Each row of a before or after table is a point. The points were changed in one or more steps. Then noise was added and the rows were shuffled. The steps act on columns, c1 being the first. Name the steps. A step turns or swaps two columns, mirrors them in a line or flattens them onto one, adds a multiple of one to another, or multiplies or shifts one. Angles are multiples of 10 degrees, from the lower column toward the higher: turns from -170 to 170, lines from 10 to 170 but not 90. Use the fewest steps. Two steps may share a column if one is a turn and the other turns, adds or multiplies; they go together, in the order done. Otherwise the lowest column goes first.

Before (12 x 3):
[[-62 -44  -4]
 [ 17 -63  18]
 [-77 -57  46]
 [-25 -23 -16]
 [-92 -68  32]
 [ 40  75  43]
 [-54  48 -23]
 [ 12 -30  52]
 [  2  -6  11]
 [ 17 -41  69]
 [-63   0 -35]
 [-10  11  -5]]
After (12 x 3):
[[ 12  -9  60]
 [-24 -27  -9]
 [-60 -42  11]
 [-54  37 -39]
 [-10   9  -8]
 [  3  -1  12]
 [-77 -37  63]
 [ 16 -14  78]
 [-94 -53  53]
 [-64 -13 -33]
 [ 17 -52  38]
 [ 42  88  16]]
Steps: turn c2 and c3 by -20 degrees

Before, 9 rows:
[[  9  13 -19  16  -5  28]
 [-73  10  41  65  33   9]
 [ 31   8  22  -9  12  10]
 [-19  21  12  -9   2  -4]
 [ 10 -10  29  34 -28   3]
 [-95  29  21  15   4  15]
 [-82 -13  22  11  14  36]
 [  3  -9  11 -18  16 -23]
 [ 32 -10 -14   4   5 -31]]
After (9 x 6):
[[-15  12 -18  15   8  25]
 [-80 -19  21  11  -2 -40]
 [  3  15  31  34 -26  11]
 [ 14  -3  22  -7  15  29]
 [-71  18  21  14  26 -63]
 [ 46 -10 -14   4  -2   2]
 [-10  11  12  -6  19 -18]
 [ 21 -17  11 -19   4 -14]
 [-53 -18  41  65  28 -49]]
Steps: turn c1 and c6 by 50 degrees; turn c2 and c5 by 50 degrees

Before:
[[ 60  40 -22   6  33  10  12  33 -23]
 [ 54  44 -19  40   4  56 -24  11 -67]
 [ 12 -43 -45  65 -25  -3  95  -9 -45]
 [ 30 -23  16   4  45  37  -1  -4  17]
 [ -7 -45 -33  95  37 -31  46  16  -7]
 [  6  38  51  56  73  39  30 -26  10]
 [ 25  28 -14  11  -6  -9 -17  26 -39]
 [ 20 -41 -10  23  -8 -10  31 -69  20]
 [  5 -43  20  55 -16  10  69  -9  39]
 [ -1 -17   7  30  19  11  46   4 -44]
 [ -5  37 -45  -6  24  40   4  41   2]]
After (11 x 9):
[[-12 -44 -34  96  33 -29  47  16  -8]
 [ 24  26 -11   9  -6 -15 -18  23 -41]
 [ 12 -44 -43  65 -26  -6  95  -8 -45]
 [ 61  38 -20   5  33  -1  13  32 -25]
 [  2  40 -44  -6  23  40   3  42   0]
 [ 16  37  54  54  73  38  30 -29   9]
 [ 36 -24  14   5  46  31  -1  -2  19]
 [ 18 -40 -10  24 -10 -13  29 -69  20]
 [  6 -43  17  57 -14   9  71 -11  40]
 [  0 -19   5  33  19  11  46   4 -45]
 [ 63  45 -19  40   6  43 -21  10 -67]]
Steps: turn c1 and c6 by -10 degrees

Before, 11 rows:
[[-30   7  11  37  -7  24  27   5  90 -21  26]
 [ -1   3 -13  33  30  30  -7   9 -20 -59 -21]
 [  0   3  12  -7  32  11   6  10  44  -1 -23]
 [-23 -57  17 -66  38  -4 -15  -7 -24   2  33]
 [-51 -10  23   7  13  30 -10   9 -18   8  26]
 [-20  -7  24  32 -36   2 -13 -60  -3   8 -15]
 [-28 -30  21 -73   8  12 -14  27 -17 -20   7]
 [-31 -10   0  41  -8 -29  -5 -19   3 -16 -46]
 [-18 -42  48  37  -1  35  15  13 -13 -15  12]
 [-21  -3  -8 -25  32  18  58 -12  22 -25 -38]
 [-12 -45  -4  -6  -7  26   9   8 -25  14  13]]
After, 11 rows:
[[  1   2 -12  41  29  30  -9   8 -19 -57 -19]
 [ 31 -32  18 -95   7   6 -14  28 -17 -19  10]
 [ 30  10  10  47  -7  24  32   7  89 -17  26]
 [ 21  -5  -7 -33  33  18  58 -11  23 -24 -42]
 [ 12 -44  -5  -6  -8  28   9   8 -24  14  11]
 [  0   3  12  -7  33   9   5  11  46  -1 -23]
 [ 21  -8  25  41 -37   2 -14 -59   1   8 -15]
 [ 19 -42  50  48  -1  35  14  12 -15 -15  11]
 [ 30  -8   1  53  -8 -31  -4 -21   1 -14 -47]
 [ 23 -56  18 -87  37  -3 -15  -8 -26   1  36]
 [ 47  -8  20   7  12  28  -8   8 -22   8  24]]
Steps: multiply c1 by -1; multiply c4 by 1.3

Before (13 x 14):
[[ 87 -16  15  17  49  13  33  -7  37 -80 -73 -38  43 -10]
 [ -7 -40  46  43  -8  30 -34 -28 -63 -46 -34  94  54 -37]
 [ 22 -23  18  19  41  30 -10  -7  30   4  32 -21  37   7]
 [ 25 -24 -27  61  48 -30 -28  -6  33  20  30 -23  40 -38]
 [-24  51  49  14  35 -21  47  32 -53  -9   0 -36 -15  43]
 [  1  53   7  38   0  17  21  -3 -11   2  -6  95 -13 -18]
 [ 60 -41  -6  32  52  17  29 -26 -27 -41   8 -39   1 -16]
 [  1   0  -6  44  17  16  -3  50   6  11  33 -28 -12 -40]
 [-21 -42  67 -26  33 -75  39 -11   2   7  16  69 -86 -25]
 [  7 -29 -30  41  54  22  40   7  29  26  20 -35  53 -43]
 [-31 -30 -11  50  -2  10  -7  65 -47  -2 -37  38   9  95]
 [-36  91 -18  28   5  25  27 -26  32  14 -20 -26 -33 -29]
 [-10  11 -19  55 -34  14  47 -13  19 -17  42   5  24 -22]]
After:
[[-32 -40  -2  43  37  47  23 -26 -26 -43   9 -34  -1 -16]
 [ 16 -23 -26  59  51  33 -50  -9  35  19  29 -18  41 -36]
 [-18   3  -4  34  31  -4 -27  51   5  10  34 -27 -13 -41]
 [  3 -28 -11  27  25 -30  20  63 -46  -4 -36  38   9  95]
 [-13  13 -18  14   9 -14  13 -13  18 -18  42   4  28 -25]
 [ 26  55  46  26  20 -15  49  36 -54  -7   2 -35 -21  43]
 [-38 -26  17  35  26   8 -33  -5  28   5  32 -23  35   8]
 [-27 -40  45  21  15 -18  -9 -28 -61 -47 -34  95  52 -38]
 [-23 -25 -30  56  40   1  26   7  29  25  16 -39  51 -41]
 [-16  54   1  20  17  -4  24  -3 -13   3  -2  98 -16 -21]
 [-10  88 -17  20  21 -41  40 -28  31  14 -21 -23 -33 -26]
 [-41 -15  15  34  28  78  83  -8  40 -82 -73 -40  46  -9]
 [ 76 -39  68   5   0   7  30 -11  -1  11  13  70 -87 -28]]
Steps: turn c1 and c6 by 110 degrees; flatten c4 and c5 onto the line at 40 degrees; add -0.7 times c11 to c7

Before:
[[ 28 -39 -40  26 -17  11  57 -35 -19  17  -1  19  20 -10  15  10 -23  36
   15   7]
 [ -3   8  11 -36  31 -47 -44  48 -11  17 -21  -6 -29  37  47  54  -4  34
   10 -30]
 [-15  45  63 -18   4 -57 -39  46  -3  22  -9 -19 -22   5  10  25   3  47
   -1  26]
 [-21 -11  26  53  10 -31 -42  19  33 -14 -14 -11 -49  15 -65 -17  -1   7
  -49  54]
 [-17  31  60  -7  43  -9 -31  12  21  10 -16 -20 -15  25  47  54  -6  46
    2 -18]
 [ 39 -36 -40  12 -10  12  53 -52 -40 -38   4 -39  33  14  -3  -6 -24 -11
    8  51]
 [ 22 -19 -26  30 -20  -4  30 -51 -19  44 -25  -9  39  44  -6  -8  -9  11
   41 -24]
 [ 49 -35 -17  62 -40  43   4   8 -26 -19  29 -46  -7  15 -14   3 -16  -5
  -11  76]
 [ -4   7  27  48  -3  -6 -21  34 -19 -51   3   6  -5  25 -34   9 -24  14
    3  38]]
After, 9 rows:
[[-15   6 -46  52 -42 -56 -40  50  13  23  -9 -17  18   7   7  56 -91  48
    9  25]
 [ 48 -65 -13 -61  41  45   7   8  24 -19  26 -47  -4   6   3  35  11  -5
  -18  76]
 [-12   0 -17  34 -69 -10 -30   9 -11   9 -14 -21  23  25  22  88 -94  47
   43 -20]
 [ 41   2  25 -39  33  13  52 -53  17 -36   2 -37 -49   4  -7  25  37 -11
    1  51]
 [ 29 -30   8 -28  29  -5  28 -52  -2  44 -24 -10 -47  41 -39  21  33  10
   13 -24]
 [-17 -61 -13 -35 -24 -31 -45  18  -4 -17 -12  -8  62  18   9  11 -40   6
  -83  54]
 [ 24 -21  20 -51  39   9  58 -37   9  18  -1  20 -26 -17  -5  39  37  37
   19   8]
 [ -1 -61 -21 -17 -16  -7 -21  35  18 -48   3   6  -7  27 -17  42 -65  15
  -29  41]
 [  3  44  10  24 -30 -50 -41  46  22  16 -21  -5  19  34  16  82 -16  32
   45 -28]]
Steps: turn c1 and c14 by -10 degrees; multiply c4 by 1.3; turn c2 and c4 by 110 degrees; add -1.5 times c3 to c17; turn c3 and c5 by -140 degrees; turn c9 and c13 by 150 degrees; turn c15 and c19 by 60 degrees; shift c16 by 30
